Each row is a point. Any point is a mix of the corners, with weights that add up to 1. It lies inside the corners' shape when no weight is negative. Say inside or outside, and name the corners with a negative weight.

Corners:
(1): [-18 -60]
(2): [-20 -15]
(3): [36 44]
Points:
[ -6 -25] -> inside
[-32 -49] -> outside (3)
[-11 -44] -> inside
[-40 -48] -> outside (3)
[14 -6] -> outside (2)
[ -4 -18] -> inside
[-16 -29] -> inside
[-14 -51] -> inside
[-17 -13] -> inside

Corners:
(1): [ 34 -14 -21  16  41   6]
(2): [  3  10  44  17  57 -47]
(3): [-27  -7  27  24  -5 -49]
(4): [-35  21 -31 -55 -11 -19]
(5): [-33   7 -18 -23 -15  35]
(6): [ 21  -3  43 -35 -26  42]
(7): [ -3  24 -33   3 -40  16]
Points:
[  5  18 -15 -31   2  -5] -> outside (3, 5)
[ -1   5  -7 -11   5  18] -> outside (3)
[ 19  -1  19  38   0 -13] -> outside (4, 5)
[-11  -2  24   4  -6 -18] -> inside
[ -1   9 -11 -10 -10  10] -> inside
[-15  -5   4  31  19 -60] -> outside (5, 6)

Corners:
(1): [ 28  29  20  15   3 -33 -34   0 -14]
(2): [ -7 -13  -4  -1  -6  13  -8  25  26]
(3): [ 10 -30 -16  10 -40  10 -18  -6  18]
(4): [-24  18  10 -25  17 -25 -32 -18 -30]
(5): [-20 -19 -12  24   3 -22  28   0   4]
(6): [ 22  -4 -18  10 -42 -10 -35  21  46]
(7): [ 19 -15 -16  -2 -11   4  23   0  43]
(8): [-32  29  53 -16  13 -60 -16 -18 -32]
(9): [-15  23  10 -13 -11  -7  22  -7 -15]
(10): [ 19 -24 -12  -2 -36   1  15  36  18]
Points:
[ -2   3  -6  -3  -1 -11  -7   4   1] -> outside (3, 8)
[  9  -3  -2   6 -10 -13   1   7   9] -> inside
[  3  -3   2   3 -16 -11  -3   6   9] -> outside (4)
[  4   0   1   2 -11  -6 -12  12  12] -> inside
[ 11 -17  -8  12 -28 -11  -6  24  23] -> outside (4, 7, 9)
[-14  12   7 -15   6 -21 -23  -9 -15] -> inside

Corners:
(1): [ 16 -23   9  -2 -14   4 -15 -14  -4  14  18 -17   5 -24]
(2): [-21  42 -30   2 -26   7   8 -23 -11  10  51  20 -21  17]
(3): [-20  43  28   4 -16 -17   1   8 -19  22  22  -5 -24 -35]
(4): [ 13  -9 -14  23  60  34  11   5  11  13 -13   3  25  37]
(5): [ 28  -2  13 -12 -12 -18   8 -23  20  16  11  24   5  33]
(6): [ -3  -3   0  -9   2 -25 -34  -5 -13  -5  30  -7  -1  19]
(7): [ -8  29 -12 -15  28  26 -13  15  24  -7 -34 -11  15  -7]
(8): [-10   8  35 -12 -42  17 -25 -12   7 -12  27  14 -22  17]
(9): [  6 -24  19 -14  -2 -13 -17 -12  26 -41   5  13 -15 -22]
(10): [ 19   6   0 -15  24  20  12 -22  12 -15 -15  26  16  22]
(11): [ 32  30 -13 -14 -43  24 -31  15  24  -7   5  16 -11   4]
(12): [-12  -3  -6  23 -26  20  12 -22 -20 -45   0  19   2  32]
(13): [  3 -21  -1 -11  42 -20  -3  -7  17 -33  32 -30  32 -10]
(14): [  7   1  15   6  22  19   1 -14  -3  22  33 -40 -19  25]
(15): [ -6  -8  16  38  34 -37 -40 -29  -8 -50 -29  17  34 -18]
Points:
[  0   4   6   3   3  -3 -13 -11   0 -10  10   2   6   7] -> outside (9)
[ 5  9  4 -1 -4  5 -4 -9  7 -6  6  8 -1  5] -> outside (6)
[  3   5   5   6 -13   3  -9  -9  -2   0  19  10 -12   9] -> outside (7, 10, 13)
[  7   4   1   2  10  -6  -5 -11   4  -3   6   5   8   8] -> outside (8)
[ 4  8  1 -2  0 10  1 -8  3  4 16  2 -3 14] -> outside (15)
[ 0 16  1  6  2 20 -1 -7  6 -9 -5 11 -2 19] -> outside (1, 6, 13)
[ 12   3  11 -17 -12   2  -4 -12   6   8  31  -5 -12   2] -> outside (4, 7, 12, 15)
[  7  -1  10   2  -4  -3 -11  -8   4  -5   9   1   2   6] -> outside (2, 10)
